Rows are points. The points of each table are mixes of a few directions, plus a little noise. How many directions does each table use, and how many do they share? Where both have some left over, give the other angles between the two spaces (their principal angles), to ten degrees, smallest first.
(in the rows, 128 means zero)

First:
[[157 130]
 [133 129]
 [ 44 124]
 [177 130]]
Second (7 x 2):
[[176  52]
 [149  94]
 [105 167]
 [109 159]
 [139 111]
 [130 128]
 [ 91 185]]
Directions: first 1, second 1, shared 0; angles 60

First:
[[141 129 154 149]
 [146 116 124 122]
 [173  89 131 113]
 [ 87 110 176 118]
 [173 162  97 165]
 [100 194  44 131]
 [150  62 161  93]
 [ 56 162 138 134]]
Second:
[[136 117  78 115]
 [ 89  76 158  94]
 [171 138 139 107]
 [ 96 118 183 134]
 [147 190  83 190]]
Directions: first 3, second 3, shared 2; angles 50

First (9 x 6):
[[186   7 174  54  60 137]
 [ 82 220  92 185 180 121]
 [136 114 134 119 120 129]
 [144  96 141 108 110 130]
 [100 186 106 163 159 124]
 [112 160 115 147 146 125]
 [104 177 109 158 156 125]
 [136 111 134 118 120 129]
 [151  82 146 100 102 131]]
Second:
[[ 80 167 128 160 134 120]
 [136 158 164  50  11 130]
 [130 181 103 136 146 129]
 [204 106  87 104 167 143]
 [126  46 148 139 140 127]
 [135 107 159 151 155 122]
 [ 85 131 108 156 142 126]]
Directions: first 1, second 4, shared 1

First (10 x 9):
[[113 146 145 215 148 159  97 173 145]
 [125 131 131 144 132 133 122 136 131]
 [144 110 110  36 107  95 160  81 110]
 [149 104 104   7 100  85 171  66 104]
 [133 122 123 100 122 118 138 114 123]
 [120 138 137 177 139 145 111 153 138]
 [128 128 128 128 128 128 128 128 128]
 [117 140 140 191 142 151 106 160 141]
 [130 126 126 118 125 124 131 123 126]
 [122 135 135 164 136 141 115 146 135]]
Second:
[[ 96 127 111 149 123 118 128 157 109]
 [144  88 200 109 146 142 141 119 179]
 [157 160  74  91 109 115 126  85  96]
 [175 170  77  93 112 125 118  72 104]
 [157 149 118 124 128 138 117 102 129]
 [148 153  99 121 121 128 120 106 114]
 [ 81  86 173 154 141 126 141 180 147]
 [106  91 164 119 134 122 146 147 144]
 [143 123 158 136 140 144 123 123 153]
 [ 74 132 107 185 127 122 120 187 104]]
Directions: first 1, second 3, shared 1

First (8 x 12):
[[204  73 168  81 108 142 160 137 112 119 164 130]
 [104 137 103 123 130 121 117 129 144 143  89 158]
 [ 90 161 110 156 130 119 122 134 118 133  80 138]
 [ 55 208 128 192 131 158 140  64 137 181  72 121]
 [123 140 145 104 128 138  94 113 163 115 154 153]
 [136 137 153 125 122 135 120 128 124 109 145 129]
 [144 113 126 123 127  99 111 181  99  77 141 124]
 [167  55  91 119 148 112 161 138 127 147 178  74]]
Second, 10 rows:
[[153  82 109  74 135 116 106 141 165 124 157 154]
 [124 158 168 147 125 155 129  95 129 123 160 106]
 [100 168 140 166 124 146 145 100 116 150  98 119]
 [120 137 125 113 123 115 102 152 130 106 105 163]
 [148 134 161 122 106 147 154 122 106 135  98 146]
 [133 148 155 126 101 142 152 129 101 138  61 168]
 [107 141 111 116 134 110  86 146 148 107 121 157]
 [120 157 165 126 126 159 113  83 158 132 161 130]
 [ 91  85   7 179 175  69 147 166 116 160 114  57]
 [185  71 139 112 133 121 147 147 112 105 204  79]]
Directions: first 5, second 5, shared 5

First (8 x 14):
[[148 125 140 137 154 110  78 136 119  76 137  91 142 182]
 [139 139 137 155 159 121 101 109 114 158   8 119  84 146]
 [100 112 150  93 114 175 172 124 121 170 165 169 107  68]
 [119 113 110 137 117 132 140 126 142 139 111 122 129  96]
 [125 128 148 122 142 143 125 120 115 146 105 136 102 124]
 [153 174 108 144 125  76 116 135 132 104 130 124 157 194]
 [135 127 147 109 133 127 113 143 120  87 204 124 150 160]
 [104 105  85 127  80 138 179 132 162 146 165 137 155  56]]
Second, 11 rows:
[[112  91 100 137 109 140 141 131 151 127 135 110 143  74]
 [143 142 155 132 162 123  95 122 106 125  86 122 103 172]
 [123 134 116 120 107 128 154 132 140 132 166 144 145 116]
 [ 99  48  85 155 104 156 132 129 168 121 109  77 140  29]
 [124  90 130 151 151 140  95 123 131 121  69  89 110 110]
 [141 142 154 131 160 122  96 122 106 124  89 123 103 168]
 [142 160 150 121 146 118 117 125 108 130 121 144 117 174]
 [148 189 156 106 139 107 134 129 101 135 156 170 125 196]
 [128  98 135 148 154 138  91 121 127 121  69  93 108 119]
 [125 180 108  89  73 111 203 141 139 142 249 195 176 132]
 [123 134 119 122 110 126 149 131 136 131 160 142 141 118]]
Directions: first 4, second 2, shared 2

First, 8 rows:
[[148 127  76  80 116 122  72 168 134 121 107 140 149 115 164 102 179 105
   55 103]
 [174 106 116  83 111  84  24 166 124 167  85 162 160 171 158  71 206 131
   62 146]
 [106 131 163 171 134 142 186  97 128 120 152 110 107 123  99 155  75 139
  179 136]
 [126  95 165 194 127 137 153  89 124 100 155  54  75 103  88 151  75 154
  139 110]
 [102 160 150 144 103 132 187 149 168 130 128 174 159 130 134 138  86 118
  130 153]
 [106 121 171 194 119 139 189 104 140 104 153  90  99 106  95 159  60 143
  149 125]
 [137 142 103  80 139 121  96 141 117 151 110 166 155 152 149 109 176 116
  133 139]
 [124 145  85  79 172 148 115 109  92 129 135 129 124 131 136 136 166 111
  178 114]]
Second (10 x 20):
[[ 65 136  64  26 145  83  95 150 111 214 201 137 180 126 179 107 171  55
  178 119]
 [194 115 122 131  75 175 119 105 125 100  69 141 143  93 127 120 149 155
  118 111]
 [161 128 117 122  81 141 126 109 129 123  98 146 126 100 128 141 142 126
  109 102]
 [132 140 167 158 144 149 171 118 134 112 118 145  94 112 106 164 100 132
   68  97]
 [174 118 157 183  94 141 129 116 138  84  80 124 102 130 103 133 113 170
  104 137]
 [121 118 145 186  67  66 121 130 156 111 139 101  91 145 112 138  92 134
  124 156]
 [ 88  97 172 147 147 129 153 164 152 162 179  94 158 103 134 107  78 124
   80 116]
 [114 149  77  85 195 202 160 112  99 103 137 122 160 113 139 126 144 125
  225 126]
 [ 91 161 144 111 249 123 136 143 106 138 146 149 100 192 120 141 139 122
  128 146]
 [142 116 117 133  84  71  71 135 133 135 117 124 124 168 133 105 151 134
  145 167]]
Directions: first 4, second 6, shared 2; angles 50, 80

First:
[[176 122  46 164 150 132 137  86 116 137 168 130 183 169 188 128 163 127
   85 158  86  73  89 165 135 124 131 129 153  97  91 125]
 [ 67 174 153  67 119  92 129 205  82 114 130 172 127  84 102 132  55 153
   96 104  96 119 119 126 134 153 126 117 103 169 173 134]
 [104  92 162 132 126 157 118 107 169 154 109  55 117 139  99 160 160  84
  179 131 204 183 163 104 119 109 131 133 117 134 126 119]
 [159 115  59 160 147 136 134  89 124 140 162 114 182 164 181 135 166 114
   97 160 103  86 105 159 136 120 128 132 147 106  92 115]
 [137 101 150 142 128 153 120  98 160 148 113  79 109 145 107 146 158 104
  166 126 185 165 140 111 114 111 137 128 129 116 126 137]
 [159 103 166 151 120 149 121  96 165 131  98 107  81 136 103 119 154 124
  176 119 173 167 146 103 112 114 134 130 136 107 125 142]
 [124 159  77 113 139 103 137 153  83 121 163 168 171 127 161 127 101 149
   67 135  65  73  90 158 140 144 127 122 131 133 131 128]
 [132 114 106 150 130 132 132 111 139 122 134 124 151 134 157 117 151 114
  129 149 116 117 147 138 141 124 115 139 134 128 100 100]
 [103 183 165  67 120  95 127 196  79 117 122 185  93  92  83 129  49 177
   99  84 103 123  91 119 117 152 142 107 113 146 189 173]
 [130 160 138 112 118  99 134 164 102  94 122 198 110  96 130  90  85 170
  107 113  74 105 125 131 136 148 119 127 127 137 142 131]
 [116  84 189 149 111 158 118 103 190 130  85  77  87 122  96 125 165  92
  207 129 203 197 197  93 124 109 118 142 121 134 115 105]]
Second, 9 rows:
[[ 93 122 175 128 124 142 118 162 125 162 120  86 114 106 105 142 132 107
  170 117 185 138 136 103 119 113 165 105 119 152 167 120]
 [139 103 170 121 115 162 153 160  94 119 121 140  92 107 107  79 127 128
  160 134 119 119 127 100 136 148 175 154 152 157 135 116]
 [147 115 156 134 131 164 133 145 128 133  94  87 131 113 110 127 148 142
  157 116 157 150  96 115  83 126 153 120 107 153 155 150]
 [119 122  26 103 164  52 103  61 109 117 199 188 162 152 130 144  91 136
   46 131  62  80 153 172 147 123 115 127 140  67  72 141]
 [114 122 171 106 143 146 145 181 125 119 100 124 131  97 136 116 119 132
  149 132 141 135 108 117 110 152 135 115 116 197 147 117]
 [180 117  77 142 122 130 133  76 110 106 144 151 130 152 119 106 139 152
   98 129  76 114 120 142 127 128 131 164 144  76  95 151]
 [ 47 200 136 126 129  46  88 117 227 156 140 148 122 160 192 211  96  75
  111 134 186 157 195 148 194 106   7  67 122 111 121  86]
 [138 147  93 169  94 163 135 135 105 138 127  78 180 136 142 136 169 132
  118 133 110 117 102 139 123 110 131 153 106 113 145 123]
 [175 106 148 124 130 148 144 115 128 103 107 150  91 129 111  92 130 149
  143 125 117 141 116 116 114 145 140 147 146 128 115 148]]
Directions: first 4, second 6, shared 1; angles 30, 40, 60
